Each row is a point. The ring and each string are closed loops that go straight from each point to the next, and from the last back to the first. Before rounding, they use only three directions, however many columns there are. How many times does the string pass through the ring? Passing back the other way cancels.

Ring (6 x 3):
[[ -5   6 -30]
 [ -4  34 -14]
 [-18  18  13]
 [-26  -3  18]
 [-19 -38  10]
 [ -6 -28 -17]]
String (15 x 3):
[[-32  41  -5]
 [-22  12   2]
 [-28   8   4]
 [-39   0   8]
 [-38 -34  20]
 [-14 -60  20]
 [-22 -45  -3]
 [-24 -11 -15]
 [-18  -1 -11]
 [-19   3 -33]
 [-22  15 -25]
 [ -5   4 -11]
 [ 11  13  -9]
 [  5  44 -10]
 [-13  48  -4]]
Times through: 1
String, 21 rows:
[[-30  42  -3]
 [-25  36  14]
 [-37  37  15]
 [-22  16  32]
 [-13   3  28]
 [ -6  -6  12]
 [-18   6   0]
 [-31  25  -1]
 [-20  38  14]
 [ -1  30  15]
 [  5  32   8]
 [ -6  59 -11]
 [-15  49 -20]
 [ -4  60 -27]
 [ 10  31 -15]
 [ 12   5  -3]
 [ -6  10  -8]
 [-17  31 -17]
 [-16  52 -18]
 [-26  33 -14]
 [-17  14  -6]]
Times through: 2

Ring, 7 rows:
[[ 30  -8  -2   6  19 -14   1  -9 -11]
 [ 27   3 -16   2  19  -7  -8 -30   0]
 [ 13  21 -17   0   1  15 -13 -34   9]
 [  1  29 -10   1 -15  30 -11 -24   9]
 [-12  22   3   8 -33  34  -3   0  -1]
 [ -3   1  10  13 -24  14   5  14 -13]
 [ 13  -8  10  12  -4  -2   7  11 -16]]
String (12 x 9):
[[ 30   7 -26  -1  24  -8 -14 -45   6]
 [ 38   4 -28  -3  34 -15 -14 -49   6]
 [ 32  17 -13  -4  23   3  -9 -35   5]
 [ 17  18  -5   0   4  13  -6 -20   2]
 [ 11  16  -3   3  -3  15  -4 -13   0]
 [  8  34   1  -2  -9  34  -6 -16   6]
 [ -4  56  10  -5 -24  60  -6 -11  12]
 [-16  33  -6   4 -36  43 -11 -15   9]
 [-12  18 -15   7 -29  26 -12 -20   6]
 [  2   7 -12   7 -12  11  -8 -17   0]
 [ 14  26  -3  -1   0  22  -6 -19   4]
 [ 26  27 -12  -6  16  15 -11 -36   9]]
Times through: 1

Ring, 9 rows:
[[ 15  32 -28   1  -7 -17   7   2 -11  23   8  16  -9  37]
 [ -3  33 -14  -9  21 -17   7  16 -29  34  18  -2   4  44]
 [-13  23  -5 -12  36 -16  12  22 -35  35  23 -16  10  41]
 [-17   0  -1  -9  41 -13  24  22 -27  25  24 -27  10  29]
 [-15 -20  -1  -4  25 -15  34  12  -9  15  14 -25   0  11]
 [-13 -22  -2  -4   8 -19  33   2   0  16   3 -17 -10   0]
 [ -6 -13  -8  -4 -11 -24  28  -7   7  18  -7  -3 -19  -3]
 [ 12   7 -24   2 -28 -22  18 -12  10  16  -9  17 -24   9]
 [ 21  23 -32   5 -23 -18  12  -7   3  17  -1  22 -18  26]]
String, 25 rows:
[[-30  33   9 -25  34 -28   4  19 -43  54  13 -16   5  35]
 [-21  46   1 -23  30 -26  -2  20 -45  54  16  -7   6  45]
 [-12  28  -5 -15  14 -24   7  10 -27  41   9  -3  -3  32]
 [ 13  15 -26   4   1 -13  17   5  -7  15  12   6  -5  32]
 [ 29  30 -40  10  -9  -9  10   3  -5  11  14  19  -6  44]
 [ 21  54 -34  -1  -8 -17  -4   5 -19  31  10  25  -7  53]
 [ 26  34 -38   8  -6 -10   8   5  -9  15  14  19  -5  46]
 [ 13  15 -26   4   3 -12  17   6  -8  15  13   5  -5  33]
 [ 12  11 -25   4   5 -11  19   7  -7  13  14   2  -3  32]
 [ 12   8 -24   5   7 -10  21   8  -7  11  15   0  -2  31]
 [-17  19  -1 -15  25 -22  12  15 -29  38  13 -12   2  30]
 [-43  25  20 -31  49 -28   8  26 -51  58  18 -29  11  32]
 [ -6   6 -10  -5  12 -18  20   8 -13  24  10  -8  -4  22]
 [  6 -20 -19  10  30  -1  37  17  -5  -3  27 -22   8  26]
 [-14 -30  -2   0  40  -8  40  19 -11   7  24 -35   9  15]
 [-34 -26  15 -14  39 -20  35  17 -19  26  14 -39   4   3]
 [-24   1   6 -16  19 -25  21   9 -20  35   6 -18  -4  12]
 [ -7   1  -9  -5  10 -19  22   6 -10  22   8  -9  -6  17]
 [ -4  -8 -11  -1  11 -15  27   6  -6  15  10 -11  -5  15]
 [-14  -4  -2  -8  17 -20  24   9 -13  25   9 -15  -4  14]
 [ -4  -5 -10  -2  14 -15  26   8  -9  17  11 -12  -3  18]
 [ 10 -22 -22  12  22  -2  38  13   0  -6  24 -18   4  23]
 [-18 -15   0  -4  58  -6  33  30 -28  15  35 -40  20  32]
 [-44  18  21 -29  60 -25  12  31 -53  54  24 -37  16  34]
 [-21  19   2 -17  30 -22  13  17 -32  40  15 -16   4  30]]
Times through: 2
